Each wall is flat, endless, passes through zero and stands at right angles to its row. A trip goes straight from one point to another. List the walls that it crosses, first one first.

Walls:
(1): [-12  -4  39]
(2): [  9   6 -11]
(3): [32 -4 42]
(4): [ 51 -52   3]
(5): [-13   2 -42]
Trips:
[-5 15 18] to [-26  16  36] -> none
[96 25  2] to [  3 -38  -9] -> 5, 2, 3
[38 10 -2] to [-7 -2 29] -> 1, 2, 4
[ 14 -34  17] to [-24   1  43] -> 4
[ -5 -19 -12] to [ -8   6 -35] -> 2, 4
[-14 -40  11] to [ 5 10 16] -> 4
[46  3 13] to [ 50 -16   5] -> none
[ 41 -36 -47] to [ 32 -23 -31] -> none

Walls:
(1): [ 26   9  30  -9 -31  14  17 -35]
(2): [-36  21   9  22  -5  21  32 -27]
(3): [ 20 -37 -22  19  41   0  -6 -28]
(4): [ -3 -19  37 -10 -43  40   4 -40]
(5): [-27   0 -20 -52  11 -35   1 -20]
(6): [  6  29  15  -4  -1 -36   3  -9]
(7): [ -9 -10  -8  10   5   4  -4 -11]
Trips:
[ 34   7 -24 -10  42  -4   1 -25] to [  3  71  -3   1  -4 -13 -31 -25] -> 1, 7, 2, 3
[-13   7  21  69  22  -5 -25 -24] to [-18  34 -49  14  29 -12 -29 -11] -> 5
[-19   8  27  28  -1   3 -65  26] to [-40 -49  31  33  24 -17   6 -42] -> 4, 3, 2, 5
[-46 -21 -28   7  42   5 -44   7] to [-38  19 -53 -12  21   2 -14  37] -> 3

Walls:
(1): [ -2 -17 -13  27   2 -16  44  -9  11  10   9  33]
(2): [ 14 -13 -25 -14  -8 -20  -6 -28  48 -12  -7  10]
(3): [ 23 -28 -27  30  21 -20 -14  38  19 -21 -28  -8]
(4): [  4 -33 -10 -39   0 -60 -13   0   8 -13   4 -36]
(5): [-42 -15 -40 -19 -18  20   8  26   0  27 -24  17]
Trips:
[-11  15   9  27  40   2  -4  13 -23  27  32  -4] to [ 34 -26 -31  11 -28 -42  40 -19  67  37 -26 -27] -> 3, 4, 2, 5
[ 15 -47  14  20 -32   5  38 -15   3  15 -62  21] to [ 16   6 -13 -11  79  -7  14 -21   3 -36  25  17] -> 5, 4
[ -7  -6 -36 -28   7 -49 -13 -43 -56  38  36 -22] to [ 28 -16  12   3 -46 -26 -36 -55  -6 -34  -7  -2] -> 2
[ 26  -2  -7   9  55  12 -28  30 -24   4 -29  43] to [ 25 -45 -41 -27 -26  28 -16 -16 -14  -6  -1 -37] -> 4, 2
[ -4  29  29 -16  14  21 -12  27 -43 -34 -27 -28] to [ 68 -57  42 -18  -3 -23 -12   0  22  20  25  24] -> 3, 4, 2, 1

Walls:
(1): [-44  17 -26  56  25 -10  -5  -5  13  15  16 -27   9 -11  14 -80  17  21
 -43  81]
(2): [ 12  22  13  26 -19  12  40   8  -1  24  20   2  21  -9  44  33 -13 -14
  -2  22]
(3): [-12 -70 -27   0 -32  34 -29  12 -19  30  19  24  -3  44 -10  18 -18   2
 -24 -40]
(4): [ 10 -43 -23 -30  32  -3 -22  12  17 -24 -30 -43   8  -1 -60 -27 -53 -16
  -6  16]
(5): [ -4  -4  23  19 -23 -36   6  -8 -67  18  -5 -10  50   4  15  36  24  15
  40  25]
(6): [ -8 -12   7  -7  -3 -16 -40  10  39 -15  14   0   5 -17  23  17  -4  13
 -28 -40]
(7): [ 44 -10   5 -26 -35   9  16  34 -16  18  23  17 -19  -6 -29   2   1 -16
 -12 -10]
(8): [-41 -19   4   9   3 -33  -4  42  -4   7  25   6 -23   8   6  14  28   4
  17 -53]
(9): [-46 -17 -26  83 -24 -29 -35  48   3  10 -13 -39  -3   6  47   8 -37 -10
   7  24]
(10): [  8   2 -46 -11  11  31  10  24  55 -66 -49  19 -12  -2  -3   9 -21 -19
  -9  -9]
(11): [-15  11 -10   5  16  32 -25  33   1 -58  17  -1  24  -6  67 -50 -32 -20
 -26  23]
(12): [ -6  -4 -12  21  30  17  -6   4 -59  14   2  13  10 -24   5   5 -21  30
  13  13]
Trips:
[ 54 -64  19  -8  -3  -6  17 -20  12  33  25  36  18  19  30 -29  -8  22
  -3  46] to [-30 -39  -2  25 -23  53 -39  -4  30 -21 -11 -11 -10  20  76 -22  32  -7
  19  42] -> 9, 12, 7, 6, 10, 5
[-13  24  14 -43 -28   6  24   1  13 -45 -16  17  44  -5   6  59  30  15
  23  -6] to [  1   3 -29   5 -40  -2 -26 -35  33 -45  27 -18 -16 -40 -26 -14  18 -11
  -3  16] -> 8, 2, 5, 11, 4, 1
[-10  21 -51  56 -82 -49 -13  19  -5   6   7 -18 -27 -30   7  69  37  61
  11   0] to [-28 -16  -5 -14 -24 -45 -27   4  32  31   4  35  25   3  36  11 -12  -6
 -38  13] -> 7, 12, 11
